Every row gives one point. Each copy is the shape, with its points in the same order, turned, moved and blurred by noise. Some copies are also mirrored. Which?

Shape:
array([[  7.9,  -1.7],
       [  3.0,  10.8],
       [ 22.6,   5.7],
       [-35.8, -25.4],
       [ 12.0,  -2.5]])
Copy 1:
array([[  0.3,   1.4],
       [-14.8,   4.4],
       [ -2.1,  20.5],
       [  4.2, -43.7],
       [  0.9,  10.8]])
Copy 1 is: only turned
Copy 2:
array([[  5.4, -11.3],
       [ -6.1, -18.5],
       [  9.9, -29.3],
       [ -5.3,  35.7],
       [ 10.2, -16.1]])
Copy 2 is: mirrored

Shape:
array([[ 26.3, -16.9,  10.7,   6.6],
       [ 42.0,  -3.9,  24.9, -12.6],
       [  1.4, -10.5,   7.8,  19.5],
       [ -4.4,   7.7, -15.8,  15.6],
       [ -4.4,   7.0,  12.3,  18.4],
       [-13.7,  19.3, -27.2,  -1.6],
       [-19.8,   7.9, -28.4,   1.4],
       [ -3.6, -19.3,  14.6,  -2.5]])
Copy 1:
array([[ 13.5,  19.6,   7.1, -11.5],
       [ -0.3,  21.1,  13.0, -40.4],
       [ 13.4,   6.7,  14.1,  12.0],
       [-12.3,   5.1,   1.8,  25.8],
       [  0.3,  -2.1,  22.0,  14.9],
       [-24.4, -11.7, -11.0,  25.8],
       [-12.4, -18.5, -17.2,  34.6],
       [ 18.5,  -7.8,   9.8,  -1.4]])
Copy 1 is: only turned
Copy 2:
array([[ -5.6,   0.6,  -2.2,  32.2],
       [-23.2,  -6.2, -26.8,  34.0],
       [  0.5,   4.0,  18.0,  15.2],
       [  8.5,  29.4,  12.5,   1.3],
       [ -7.6,  10.5,  16.5,   1.5],
       [ 21.7,  35.2,  -4.3, -15.4],
       [ 28.2,  31.0,   4.2, -11.7],
       [  7.1, -11.0,   2.9,   9.1]])
Copy 2 is: mirrored
Copy 3:
array([[  0.6,  -8.3,  34.2,  -5.6],
       [ 11.3,  22.9,  46.5,   9.4],
       [ -9.7, -17.5,  18.1,   1.8],
       [ 11.6, -24.6,  -6.0,  -4.9],
       [ -4.5, -13.8,   2.3,  10.0],
       [ 24.5, -11.8, -24.7,  -8.1],
       [ 16.6, -21.4, -22.2, -17.2],
       [-12.8,   5.9,  10.7, -16.6]])
Copy 3 is: only turned

Shape:
array([[-12.7,  -6.9,  19.5, -24.6,  -7.4,  31.1,  29.0, -14.9],
       [ -7.5,  30.7,  17.4,  -1.2,  -0.8,  25.4,   5.2, -11.3],
       [-27.1,   1.5,   5.9, -17.9,  -8.7, -24.9,  -9.7, -14.0],
       [ 20.4,  11.3,   4.2,   9.7,   7.4,   2.2,   7.1,  -2.3],
       [-18.3,   4.1,  -4.0, -36.3,  25.2,   6.5,  15.4, -27.7],
       [ -4.6, -15.2, -36.5,  28.8,   7.8, -21.2,  -9.3,   9.1],
       [ -0.6,   6.1,  -5.3, -22.8, -13.4,  12.1,   6.8,  -5.8],
       [  3.3,  -1.5, -33.2,   3.3,  -2.3,  -6.2,  -8.8,  14.7],
       [  7.1,  21.9,   6.6,   3.1,  -0.1,  -2.7,  26.7,  10.3],
       [-20.1,   6.1, -28.8,  18.1,   4.8, -23.5, -11.8,  25.9],
       [  1.0,  20.4,  36.2,  -5.4,   9.5,   5.9,  -6.9,  20.3]])
Copy 1:
array([[-13.6,  -4.1, -17.2, -37.6, -35.5,   3.3,  -1.1,  32.1],
       [-10.8,  21.2,  -6.0, -28.9,   8.0,  -1.2,   6.4,  24.7],
       [-12.4,  -1.1,  -9.5,   9.4, -12.0, -27.5, -25.7,   3.1],
       [ -0.1,   9.7,   5.4,  -3.3,   5.0,  23.2,   4.7,   0.9],
       [  6.4,  -4.9,  -8.9, -27.4, -16.6,   1.8, -43.7,  28.5],
       [ 32.4, -16.3,  -9.0,  40.0,   6.0,   2.7,   3.1,  -2.7],
       [  5.8,  14.9,  -9.3, -13.3, -26.1,  -2.9,  -4.8,  10.4],
       [ 33.9,   4.9,  -2.6,  18.3,  -9.6,  -3.1,   5.9,  -3.8],
       [-10.3,  11.7,  20.9,   0.9,  -7.5,  14.6,   7.6,  19.9],
       [ 26.9,  -7.2,  11.5,  37.8,   8.9, -19.9,   4.2,   4.0],
       [-15.0,   3.6,  23.3, -29.2,  10.1,  -9.0,  10.5,  -4.6]])
Copy 1 is: mirrored
Copy 2:
array([[-15.7,  -2.9,  33.9,  22.1, -17.2,  15.6,  23.8, -26.8],
       [ 17.5,  -5.7,  25.8,   4.8, -12.7,  -0.6,   3.9, -43.9],
       [ -5.9,  12.6,  -0.1,   2.2, -26.5, -30.8,  17.3,  -4.6],
       [ 22.0,  -7.1,  10.6,  18.0,  12.7,  -0.6,  -9.2, -15.2],
       [-26.4,  -0.7,   6.5,  39.3, -16.7, -20.0,   9.6, -38.6],
       [  2.1,   8.1, -39.5,  -4.9,   7.6,   2.4, -20.9,  10.4],
       [  0.1,  13.7,  20.0,  21.5, -22.3,   3.4,  -6.3, -16.6],
       [  1.3,  16.7, -13.0,   4.3,  -2.7,   6.1, -32.6,  -1.7],
       [ 22.5,  17.1,  15.8,  15.1,  15.2,   0.8,   5.6, -20.7],
       [  3.5,  26.2, -29.2, -20.2,  10.2, -11.6, -19.5,  -5.1],
       [ 11.4,   0.3,  42.6, -12.5,  15.0, -19.8,  -2.4, -23.5]])
Copy 2 is: mirrored
Copy 3:
array([[ 14.1,  42.8,  13.6, -25.6,  -6.2,  16.8,  10.0,  -8.0],
       [  2.0,  22.0,   1.1,  11.1, -10.5,  20.9, -12.5, -16.5],
       [ -2.3,  -5.2, -25.1, -36.1,  10.2,  -2.1, -18.9,  -4.5],
       [ -1.9,   7.5,   8.0,  17.5,  -0.8, -10.7,   2.3,   0.6],
       [ 24.1,  29.6, -20.1, -14.4,  31.6,  14.1,   7.9,  -8.0],
       [-28.6, -33.5, -17.4,   1.8,  11.0, -12.4,  30.4,   9.3],
       [  1.9,  18.7,  -3.1, -13.2,   2.2,  13.7,  -2.3,  16.3],
       [-19.3, -20.2,  -2.5,  -0.6,  14.8,   4.6,  14.9,  26.4],
       [-13.1,  12.6,  21.9,   7.4,  12.5,  -6.4,  -7.2,  -6.2],
       [-33.1, -39.1,  -7.7,  -4.4,  21.5,   5.2,   8.6,  -2.4],
       [ 17.6, -11.0,  24.2,   6.0,  -6.2,  12.2, -21.1, -16.6]])
Copy 3 is: only turned
